Rows are points. Any point is a mix of the corners, with weights that add up to 1. It lies inside the corners' shape when no weight is negative. Is each point inside? If not, which corners have a negative weight?
In the rows, 100 means zero.

Corners:
(1): 80 26
(2): 70 106
(3): 96 134
Points:
88 132 => outside (1)
77 62 => inside
70 50 => outside (3)
72 55 => outside (3)
71 104 => inside
82 62 => inside
80 33 => inside
82 45 => inside

Corners:
(1): 96 115 80 120 94 70
(2): 154 84 96 80 113 89
(3): 85 161 160 72 79 121
(4): 96 97 158 58 61 74
(5): 80 121 72 51 106 66
(6): 78 111 5 116 50 144
(7): 81 72 174 101 117 148
Points:
140 97 90 90 96 92 => outside (5, 7)
109 111 102 87 90 109 => inside
67 117 101 99 97 113 => outside (2, 4)
115 111 31 105 54 114 => outside (5, 7)

Corners:
(1): 108 141 62 143 109 97 109 129 131 111 103
(2): 142 108 71 98 120 40 93 110 72 131 63
(3): 115 112 117 133 129 82 87 129 57 91 120
(4): 70 99 106 78 86 159 82 130 116 109 158
(5): 69 101 110 56 114 128 134 82 137 119 73
(6): 148 112 101 113 101 93 94 149 79 106 88
(7): 149 114 124 109 133 103 115 117 87 104 143
(8): 78 107 126 97 63 116 99 109 73 135 111
(9): 95 144 138 80 97 72 74 89 84 104 91
(10): 129 92 5 98 79 119 150 139 148 38 55
(11): 120 124 109 97 136 104 92 41 110 101 71
(12): 46 47 153 62 102 117 80 78 129 112 88
Points:
111 103 97 109 101 105 105 131 95 105 104 => outside (9, 11)
115 120 93 111 107 93 100 118 101 110 97 => inside
120 115 82 100 102 102 109 122 101 100 92 => outside (12)
117 98 50 97 92 112 126 124 127 68 74 => inside
82 107 112 88 102 125 100 104 117 103 116 => outside (2, 6)
82 100 146 80 107 129 89 93 101 113 125 => outside (1, 2, 10)

Corners:
(1): 150 81 126 113 114 74 76 92 130 75 83 94 121 82 57 100 97 118
(2): 69 57 63 100 145 125 84 112 113 75 141 100 94 80 84 128 108 111
(3): 120 63 116 54 144 104 87 107 131 96 143 140 98 70 176 139 91 124
(4): 131 120 92 93 106 109 144 125 57 92 102 71 121 56 36 118 104 44
(5): 101 84 74 97 132 113 86 53 92 157 87 120 126 108 110 77 116 103
(6): 94 92 102 85 102 134 108 146 79 159 88 56 65 97 87 96 115 118
(7): 101 130 91 127 110 98 113 100 107 144 147 113 69 113 73 132 72 61
(8): 107 140 116 142 62 160 144 53 71 141 158 99 98 29 17 90 73 81
(9): 63 77 107 71 127 132 119 114 127 72 93 127 71 92 60 115 129 110
(10): 68 150 94 141 88 127 148 105 101 157 113 78 61 78 111 71 69 95
(11): 119 64 90 67 114 70 66 103 105 58 110 108 64 105 108 117 94 111
(12): 58 105 106 129 87 96 119 59 79 144 90 68 93 91 91 146 83 114
(13): 104 63 50 79 67 78 95 131 108 127 96 120 86 55 89 123 146 112
(14): 108 119 89 61 72 116 61 140 104 86 86 101 95 106 95 114 101 150
(15): 140 63 102 49 104 120 41 123 131 84 106 100 118 48 100 141 78 57
(16): 62 128 123 105 120 98 98 83 95 124 124 73 89 95 104 90 150 98
(17): 100 89 77 118 97 151 131 80 127 93 114 67 60 119 93 156 119 98
(18): 118 82 115 71 36 96 111 146 103 94 147 54 164 79 38 99 59 67
(19): 113 124 188 195 45 153 132 87 69 115 135 122 155 75 73 69 49 56
Points:
108 93 97 95 89 115 96 107 105 108 115 98 101 75 81 115 97 94 => inside
88 104 113 106 114 123 100 91 108 111 114 102 81 96 92 109 99 105 => outside (4, 13, 18)
105 99 99 101 101 115 103 101 102 106 109 98 91 84 87 117 100 100 => outside (18)
116 102 107 111 94 123 100 104 100 116 127 100 117 78 72 105 97 84 => outside (9, 10, 11, 12)
97 100 96 101 98 119 110 107 99 120 110 84 85 89 86 113 108 98 => inside
108 88 95 93 107 112 95 109 104 101 114 93 105 77 79 116 97 88 => inside
112 82 106 95 104 108 104 98 105 106 121 92 106 75 98 114 94 94 => outside (7, 9, 14)

Corners:
(1): 145 99 102 104 98 108 112 100 117 89 85 80 120 75 111 90 79 79 89 82
(2): 82 85 103 67 63 79 80 117 125 62 107 75 117 126 90 103 114 87 88 71
(3): 113 121 98 88 125 63 113 91 121 81 86 96 126 79 104 138 109 114 121 86
(4): 124 109 83 111 83 131 75 84 107 96 83 75 5 88 96 91 78 79 126 130
(5): 95 93 119 116 120 76 108 127 95 85 81 93 130 122 101 126 100 119 119 105
(6): 90 81 84 75 90 90 114 109 91 109 98 72 127 102 125 90 104 118 104 102
(7): 67 105 73 140 83 75 88 91 89 144 79 69 36 87 72 84 87 62 119 153
(8): 83 121 59 115 102 93 35 102 79 145 76 66 37 85 86 77 103 78 101 117
(9): 91 114 77 111 90 117 92 63 114 132 59 92 14 82 102 91 110 90 97 144
(10): 88 88 109 98 107 81 102 103 92 88 108 79 138 158 117 87 90 78 129 61
(11): 150 112 87 94 101 111 96 58 102 77 123 123 145 43 103 91 87 99 100 131
(12): 101 114 103 78 91 99 68 89 113 125 119 84 38 85 92 55 93 79 79 143
(13): 138 94 82 63 135 139 123 105 88 83 116 113 117 87 101 102 74 135 101 83
(14): 143 83 113 72 90 127 103 125 93 90 94 136 149 56 73 82 98 92 121 85
(15): 96 85 101 91 121 94 107 106 91 99 124 69 119 132 121 113 118 96 91 57
(16): 131 123 99 105 86 111 118 124 114 83 112 126 138 73 100 95 106 108 106 104
(17): 81 87 117 129 113 84 87 93 128 78 119 89 106 105 124 93 89 109 98 68
(18): 92 68 80 98 110 68 127 104 82 98 96 94 86 134 133 105 96 109 88 78
(19): 126 83 69 82 114 117 112 119 113 101 92 131 138 49 115 110 99 79 97 112
(20): 121 88 118 110 98 90 105 87 109 98 113 85 130 114 119 128 75 107 102 72
(21): 76 122 114 108 96 96 120 113 62 104 96 86 96 111 133 94 89 106 92 107
Points:
108 100 97 98 96 99 99 98 106 99 99 93 99 96 105 101 95 98 101 99 => inside
86 93 82 103 99 92 80 96 101 119 82 81 58 104 92 95 95 88 112 113 => outside (1, 11, 15, 16, 21)
98 96 87 107 85 102 79 105 100 120 81 83 51 92 86 82 94 92 101 112 => outside (3, 10, 11, 15, 19, 21)
108 94 98 98 103 96 96 96 100 101 101 88 103 99 107 100 91 95 103 94 => outside (16)
